Each row is a point. Examples show where two turns around zero, p and q, send a point. Where does a point land after both, in the order given? Backwards means that the second turn is done in reverse. Each puzzle has new turns, and all numbers are rounded.

Turn p:
[0.06 0.21 0.42] => [0.43 0.09 0.18]
[-0.23  0.01 -0.55] => [-0.35 -0.07 -0.48]
[-0.33 -0.18 -0.17] => [-0.28  0.25 -0.18]
[ 0.49 -0.04  0.31] => [ 0.21 -0.26  0.48]
Turn q:
[-0.32  0.75 -0.21] => [-0.11  0.42  0.72]
[-0.03 -0.24 -0.29] => [ 0.18  0.22 -0.25]
[-0.27 -0.18 -0.03] => [-0.18  0.19 -0.20]
[ 0.33 -0.25  0.33] => [ 0.03 -0.48 -0.22]
[ 0.29 -0.07  0.19] => [ 0.09 -0.34 -0.04]
Where do these land?
q, then p: [ 0.14  0.33 -0.12] => [0.24 0.00 0.30]
p, then q: [0.03 0.08 0.35] => [ 0.07 -0.32  0.14]
p, then q: [ 0.13 -0.20  0.10] => [-0.23 -0.13 -0.01]
p, then q: [-0.12  0.25  0.40] => [ 0.28 -0.31  0.25]
q, then p: [-0.18 -0.45 -0.74] => [ 0.24 -0.71 -0.48]

Turn p:
[ 0.65  0.26  0.10 -0.28  0.00 -0.29] => [ 0.28  0.42 -0.24  0.22  0.55  0.03]
[-0.20 -0.30 -0.44  0.10  0.00  0.36] => [-0.33 -0.30 -0.31 -0.13 -0.38 -0.02]
[-0.41 -0.33 -0.27  0.16 -0.56  0.39] => [-0.21 -0.43 -0.10  0.08 -0.64  0.43]
[ 0.05  0.30  0.41 -0.44  0.28 -0.16] => [ 0.12  0.32  0.28 -0.30  0.52  0.06]
[ 0.04  0.48  0.13  0.15  0.17 -0.31] => [-0.04  0.34  0.34  0.23  0.22 -0.25]
[ 0.24  0.29 -0.31 -0.09  0.14 -0.47] => [-0.01  0.61 -0.16  0.17  0.08 -0.24]
[-0.08 -0.21  0.45  0.16  0.06  0.54] => [ 0.01 -0.69  0.19 -0.15  0.18  0.08]
[-0.29 -0.48 -0.07  0.23 -0.09 -0.06] => [ 0.18 -0.25  0.00 -0.11 -0.52 -0.09]
Turn q:
[-0.19  0.21 -0.01  0.03  0.00  0.50] => [ 0.39 -0.19 -0.04  0.00  0.00  0.37]
[ 0.18  0.26  0.35 -0.20 -0.23 -0.38] => [ 0.03  0.50 -0.19 -0.08 -0.31 -0.27]
[ 0.27 -0.19 -0.01 -0.16  0.33  0.31] => [ 0.01 -0.30  0.43 -0.17 -0.20  0.04]
[ 0.04 -0.52  0.12  0.44  0.20 -0.21] => [-0.52 -0.08  0.26  0.47  0.03 -0.03]
[ 0.49 -0.22 -0.22 -0.30 -0.35  0.43] => [ 0.24 -0.61 -0.06 -0.20 -0.33 -0.39]
[-0.45  0.20 -0.23  0.58  0.31 -0.48] => [-0.20  0.43  0.09  0.34  0.77  0.18]
[-0.35  0.25 -0.01 -0.39 -0.27 -0.17] => [ 0.04  0.24 -0.49 -0.37  0.04  0.09]
Where do these land?
p, then q: [-0.10  0.13  0.03 -0.45 -0.18  0.32] => [ 0.19 -0.30  0.05 -0.22 -0.06  0.43]
q, then p: [ 0.30  0.09  0.63  0.65  0.03 -0.12] => [ 0.01 -0.21  0.47  0.80 -0.02 -0.14]
q, then p: [ 0.25 -0.02  0.15  0.49  0.25  0.64] => [ 0.44 -0.68  0.01  0.32  0.17 -0.07]
p, then q backwards: [ 0.24  0.38 -0.29 -0.04  0.13  0.39] => [-0.34 -0.35 -0.16  0.17 -0.09 -0.39]
q, then p: [-0.10 -0.36 -0.49 -0.09 -0.33 -0.25] => [ 0.00  0.27 -0.11 -0.43 -0.44 -0.30]
q, then p: [-0.15 -0.52  0.04 -0.23  0.10 -0.75] => [-0.34  0.35  0.57 -0.38 -0.45  0.11]
p, then q: [-0.28  0.26 -0.01  0.16  0.08  0.18] => [-0.19  0.14 -0.19  0.11 -0.09  0.31]
q, then p: [-0.11 -0.27  0.10 -0.16 -0.04 -0.56] => [-0.30  0.32  0.34 -0.15 -0.31  0.08]
p, then q: [-0.06  0.31 -0.15 -0.32 -0.03  0.14] => [ 0.20  0.01 -0.03 -0.15  0.13  0.41]

Turn p:
[ 0.50 -0.42 -0.25  0.21  0.10 -0.21  0.44 -0.33  0.22] => [-0.04 -0.13 -0.21 -0.17 -0.51  0.39  0.21 -0.59  0.22]
[-0.48  0.56  0.14 -0.14  0.27  0.33  0.04  0.19  0.13] => [-0.24 -0.29  0.04  0.37  0.14 -0.41  0.10  0.51 -0.30]
[-0.11 -0.32  0.05 -0.05 -0.25 -0.08 -0.18 -0.27  0.26] => [-0.05  0.07  0.12 -0.50  0.12  0.11  0.23 -0.02  0.11]
[ 0.06  0.17  0.68  0.59  0.49  0.09 -0.29 -0.07  0.23] => [ 0.17 -0.20 -0.44 -0.01 -0.14 -0.60  0.15  0.39  0.64]
[0.14 0.18 0.85 0.10 0.29 0.52 0.10 0.04 0.22] => [ 0.36 -0.09 -0.56  0.19 -0.11 -0.37  0.53  0.53  0.06]
[ 0.41 -0.02 -0.34  0.57 -0.42  0.06  0.24 -0.22 -0.07] => [ 0.07  0.20 -0.02  0.12 -0.04 -0.11  0.19 -0.87  0.19]
[-0.46  0.12 -0.34 -0.60  0.09  0.27 -0.04  0.74 -0.13] => [-0.39  0.07  0.17  0.52  0.43  0.37 -0.27  0.51 -0.49]
[-0.24 -0.46 -0.02  0.18 -0.21 -0.54 -0.06  0.20  0.13] => [-0.42  0.36 -0.14 -0.49  0.02  0.13 -0.28 -0.07  0.17]
[ 0.13  0.19 -0.44 -0.41 -0.17 -0.29 -0.28  0.15 -0.17] => [ 0.09 -0.16  0.26 -0.02  0.35  0.28 -0.52 -0.18 -0.24]
[-0.05 -0.01 -0.24 -0.34  0.08  0.17 -0.13 -0.19 -0.50] => [ 0.26  0.04  0.56  0.21 -0.06  0.20 -0.12  0.10 -0.11]
[ 0.10  0.01 -0.10 -0.11 -0.27 -0.30  0.16 -0.23 -0.33] => [ 0.18  0.15  0.21 -0.18 -0.19  0.01 -0.21 -0.32 -0.25]
Turn q:
[-0.05  0.23  0.23  0.10 -0.06  0.25  0.30  0.12 -0.52] => [-0.14 -0.09  0.32 -0.13  0.21  0.22 -0.26 -0.45  0.22]
[-0.44  0.18 -0.33  0.23 -0.33  0.09 -0.12 -0.20 -0.27] => [-0.32 -0.10 -0.37  0.11  0.42 -0.05 -0.41  0.00  0.14]
[ 0.26 -0.29 -0.78 -0.15  0.60 -0.30  0.01  0.07  0.23] => [ 0.06  0.17 -0.27  0.21 -0.03  0.42  0.46  0.33 -0.80]
[ 0.39  0.03  0.18  0.88 -0.34  0.29 -0.40 -0.47  0.09] => [ 0.26  0.69 -0.26 -0.29  0.13 -0.66 -0.58 -0.23 -0.01]
[-0.04  0.28  0.16  0.08  0.47 -0.43  0.24 -0.50  0.35] => [ 0.60  0.14  0.08 -0.17  0.43  0.12  0.29  0.48  0.12]
[-0.10 -0.03  0.41  0.61  0.01  0.10  0.14  0.17 -0.09] => [ 0.45 -0.03 -0.03 -0.19 -0.04  0.05 -0.41 -0.41  0.18]
[-0.53 -0.23  0.03 -0.64 -0.09  0.18 -0.11 -0.28 -0.20] => [-0.58 -0.44 -0.23 -0.25  0.05 -0.06  0.38  0.11  0.33]
[-0.21  0.30  0.29 -0.35  0.14 -0.13 -0.02 -0.07 -0.14] => [ 0.00 -0.33  0.28  0.00  0.27 -0.08  0.27  0.04  0.25]
[ 0.41 -0.18  0.06 -0.07 -0.14  0.51  0.19  0.63  0.51] => [-0.03  0.03  0.39 -0.13 -0.89  0.05 -0.32  0.07 -0.32]
[ 0.05 -0.19  0.02 -0.42 -0.01 -0.12  0.24 -0.10  0.15] => [-0.12  0.06  0.07 -0.04 -0.21  0.18  0.36  0.25  0.16]
[ 0.14 -0.15 -0.21 -0.50 -0.51 -0.45 -0.26  0.54 -0.27] => [-0.44 -0.10  0.03  0.88 -0.36 -0.08  0.28 -0.19  0.07]
[ 0.14  0.06 -0.06  0.23  0.24  0.00 -0.22  0.10  0.15] => [ 0.26  0.02 -0.02  0.01  0.02 -0.14 -0.06 -0.02 -0.35]
Where do these land?
q, then p backwards: [-0.16  0.16 -0.14 -0.31 -0.04 -0.02  0.70 -0.14  0.12] => [-0.20 -0.55 -0.16 -0.30  0.33  0.09 -0.32  0.08  0.07]
p, then q backwards: [ 0.27  0.16  0.15  0.05 -0.11 -0.28 -0.28  0.03 -0.19] => [-0.11  0.12  0.21  0.49 -0.01  0.06 -0.05 -0.05  0.08]
q, then p: [ 0.05  0.38  0.54  0.28  0.02 -0.08 -0.32 -0.08  0.46] => [ 0.33 -0.19 -0.53 -0.36  0.01  0.19 -0.46 -0.15  0.11]
q, then p backwards: [-0.03 -0.34  0.57  0.17 -0.04 -0.16 -0.13  0.23  0.20] => [ 0.44  0.05  0.24  0.29  0.17 -0.06  0.11 -0.44 -0.17]
q, then p: [ 0.22 -0.49  0.25  0.43  0.41 -0.11 -0.48  0.08 -0.06] => [ 0.41 -0.17  0.30 -0.08 -0.36  0.16 -0.16 -0.67 -0.20]
q, then p: [ 0.00 -0.08 -0.31 -0.54 -0.38  0.20  0.48  0.25  0.14] => [-0.33  0.51 -0.01  0.05  0.47 -0.27  0.34  0.30 -0.14]
q, then p backwards: [ 0.13  0.16 -0.27 -0.07 -0.20  0.23  0.77  0.11 -0.14] => [-0.21 -0.56 -0.51 -0.27  0.13 -0.20 -0.10  0.20 -0.21]
p, then q backwards: [ 0.07  0.32 -0.41 -0.54  0.19 -0.05  0.20 -0.36  0.04] => [-0.10  0.18 -0.02 -0.20  0.42  0.21  0.02  0.69 -0.01]
q, then p: [-0.09  0.07 -0.38 -0.30  0.40  0.71 -0.35 -0.08 -0.83] => [-0.16  0.14  0.84 -0.10 -0.71  0.08 -0.04  0.66 -0.10]
q, then p backwards: [-0.08 -0.12 -0.12  0.02 -0.50  0.19  0.24 -0.46 -0.07] => [-0.24 -0.41  0.06  0.35  0.05 -0.27 -0.17  0.36  0.10]
p, then q: [-0.34 -0.07  0.37  0.32  0.20 -0.54 -0.39  0.37  0.01] => [ 0.05 -0.53 -0.10  0.55 -0.12 -0.32  0.14  0.38 -0.33]
q, then p: [-0.04 -0.14 -0.24  0.49  0.04 -0.09 -0.42  0.05  0.32] => [ 0.13  0.01  0.19  0.15  0.11  0.14 -0.51 -0.44  0.19]
